Every row gives one point. Each copy is the shape, with its points in the same order, turned, moved and blurred by noise. Is it also mirrored, or only turned?

Shape (7 x 3):
[[  3.9  10.0   9.8]
 [ 46.0 -16.8  -2.5]
 [-14.2 -15.7  17.8]
 [ 33.0  32.7  13.6]
 [ 13.6   6.8  19.5]
 [ 28.1  -3.7 -10.1]
 [-10.5 -24.1 -11.2]]
Copy 1, 7 rows:
[[ -5.9 -16.5  -6.8]
 [ 37.4 -10.9 -36.2]
 [-26.3  -1.4 -29.0]
 [ 18.7 -41.5   3.1]
 [ -2.7 -25.9 -17.7]
 [ 23.0  -2.9 -17.4]
 [ -7.4  23.5 -25.8]]
Copy 1 is: only turned
Copy 2:
[[-11.6  -6.9  13.6]
 [ -1.9  45.2  21.1]
 [-40.6  -2.1   0.3]
 [ 17.9  -4.0  36.2]
 [-11.1  -4.9  24.0]
 [  7.2  26.2   8.2]
 [-25.5  17.2 -17.3]]
Copy 2 is: mirrored
Copy 3:
[[  4.8  -1.1   5.2]
 [ 40.6   3.0 -31.3]
 [-10.0 -25.1 -12.0]
 [ 33.9  15.2  19.0]
 [ 19.0  -6.3   4.2]
 [ 22.7  16.0 -19.4]
 [-12.9  -5.9 -34.8]]
Copy 3 is: only turned
Copy 4, 7 rows:
[[ -0.9  -9.1 -15.5]
 [ 34.7  13.4 -27.3]
 [  1.8 -10.4  20.0]
 [ -4.5 -15.0 -49.6]
 [  8.2 -16.3 -11.6]
 [ 16.8  14.4 -24.1]
 [  2.8  18.2  19.8]]
Copy 4 is: mirrored

Shape, 9 rows:
[[  6.1   2.1 -25.0   6.8]
 [ -0.2   1.9 -26.6 -19.9]
 [ -1.9  24.8   5.8 -28.3]
 [ -0.9 -12.4  28.7 -24.5]
 [-28.1 -17.0  30.8   3.5]
 [-15.6  13.5  -6.7  21.4]
 [-16.5  -9.3 -20.8  27.9]
 [ 27.8 -34.4   5.9 -19.4]
 [ 25.8   5.9 -32.0 -22.4]]
Copy 1, 9 rows:
[[ -7.6  14.4   7.2  13.9]
 [-18.6  11.5  17.1  -5.5]
 [  3.8  -1.6  -1.9 -31.4]
 [  4.5 -39.7  11.2 -13.1]
 [ 37.0 -34.8  30.3   3.6]
 [ 27.0  16.9   9.4  12.8]
 [ 15.3  13.0  26.8  30.6]
 [-28.2 -37.3  10.2  15.1]
 [-34.5  12.5  -3.1  -0.3]]
Copy 1 is: only turned
Copy 2, 9 rows:
[[ 12.5  -0.6  12.2  25.8]
 [ -7.6 -11.2   0.6  36.3]
 [ -7.6  -9.3 -34.1  12.7]
 [-23.4 -23.2  -8.9 -17.5]
 [-29.5  11.2   6.8 -27.6]
 [  7.2  27.2   3.7   6.9]
 [  3.6  24.3  29.8  13.3]
 [ -6.0 -46.3  18.9  -4.1]
 [ 13.7 -28.6  -2.0  40.6]]
Copy 2 is: only turned
Copy 3, 9 rows:
[[-11.8  -5.5   6.5 -22.3]
 [-19.2 -26.5  -6.9 -10.1]
 [-24.0  -9.4 -41.1  -2.8]
 [ 12.5  -5.2 -36.5  20.2]
 [  3.1  22.1 -12.1  35.0]
 [-23.2  22.5   2.9  -7.1]
 [-12.8  13.4  27.1  -5.4]
 [ 35.2 -26.6 -15.6  -1.4]
 [ -8.5 -35.0 -13.0 -32.4]]
Copy 3 is: mirrored
Copy 4 (9 x 4):
[[-11.0 -18.7   0.7   6.3]
 [-20.5  -4.9  -4.2 -14.6]
 [ -5.6  27.0 -16.7  -9.0]
 [ 27.4  20.8   9.9 -26.5]
 [ 45.0  -9.5  -6.4 -30.3]
 [ 10.8 -23.9 -20.6   8.6]
 [  7.7 -44.1  -6.8  -5.2]
 [  6.6   6.8  45.6 -23.6]
 [-38.3   5.1  14.0   1.0]]
Copy 4 is: mirrored

Shape:
[[ -2.0 -26.9 -25.3  22.8  -9.5  -6.4]
 [  2.3  -0.5  11.1  -1.2  -8.1   1.7]
 [-13.5  -8.8   4.6  18.0  -2.0 -33.6]
 [  7.3  22.2  -5.8  -4.7   4.3   0.6]
 [ 53.0  -8.2  10.6 -37.1  21.3  23.7]
 [  6.6  -2.3  -7.2  37.7  -9.0  -8.4]
 [ 32.0  -5.9  25.0 -13.4  36.0  34.5]
 [-22.5  16.1  -5.8 -10.8 -14.4  27.4]
 [-40.7  13.4 -37.3   3.3   2.9  17.8]]
Copy 1:
[[ -3.0 -10.1  -8.0  23.6  14.2  32.9]
 [ -6.8  -8.3  -4.7  -8.8   4.3  -7.2]
 [-31.3 -21.4 -22.1  11.7  -5.7  10.6]
 [ -9.5  11.1  -0.9   8.8  -1.0 -19.7]
 [  6.7  50.2  -7.2 -41.5  23.7 -10.5]
 [  2.7 -12.4 -22.9  22.5  -6.3   9.8]
 [ 13.1  38.5  -1.4 -46.5  -8.8  -2.8]
 [  3.0 -10.9  36.2   8.2  -0.9 -15.4]
 [-13.3  -1.4  42.5  36.3 -11.1   7.1]]
Copy 1 is: mirrored
Copy 2 (9 x 6):
[[  7.2  33.5  12.7 -18.5  12.2 -20.9]
 [ -1.1   0.4  -7.4  -5.8   3.8  14.4]
 [-29.4  31.1 -10.4 -10.4   4.9   4.4]
 [  9.0   9.5 -21.2  13.7  11.3  17.3]
 [ 47.4   1.7  17.0  14.2  -9.8  52.4]
 [  2.6  32.1 -22.3 -17.3  -1.7 -15.7]
 [ 34.0 -13.2  15.0  20.0 -37.7  30.8]
 [  5.4 -29.3 -16.3   2.4  24.1  -2.6]
 [  2.1 -13.1  -1.9  21.9  40.6 -33.4]]
Copy 2 is: only turned
Copy 3, 9 rows:
[[-13.1  14.1  15.7  14.7  21.0 -11.1]
 [ -3.9  -9.7   9.4  13.0 -15.7   8.8]
 [ -9.7  17.5  17.9  29.1 -20.7 -12.4]
 [  0.7  -4.1 -14.9  -2.4 -20.3   3.4]
 [ 51.8 -44.7  -2.9  -4.9   2.5  21.4]
 [-17.9   7.0  -6.7  31.8   4.3  -7.2]
 [ 41.4 -22.1  -7.2   9.4   1.7  45.6]
 [-30.5  -8.1   3.5 -21.9  -9.9  27.6]
 [-32.9  32.5  -0.9 -30.8  -2.2  13.4]]
Copy 3 is: only turned
Copy 4:
[[ 24.2  -7.8 -40.9 -11.4   3.3  14.4]
 [ 11.7  -8.4   6.2  -2.5 -10.5  -1.8]
 [ 35.8  -0.9 -13.2  -1.0  -0.6 -21.5]
 [  5.5 -25.1  12.1  12.6   7.9  -6.8]
 [-49.6 -28.6  16.4 -37.6  12.2 -10.6]
 [ 32.5 -25.2 -26.9   2.5 -14.6   0.6]
 [ -8.7 -42.2  24.3 -48.4  15.5  -0.9]
 [  5.7   0.8  24.9   9.2  -2.0  29.4]
 [ 27.0  -1.2  10.4  26.6  21.1  39.6]]
Copy 4 is: mirrored
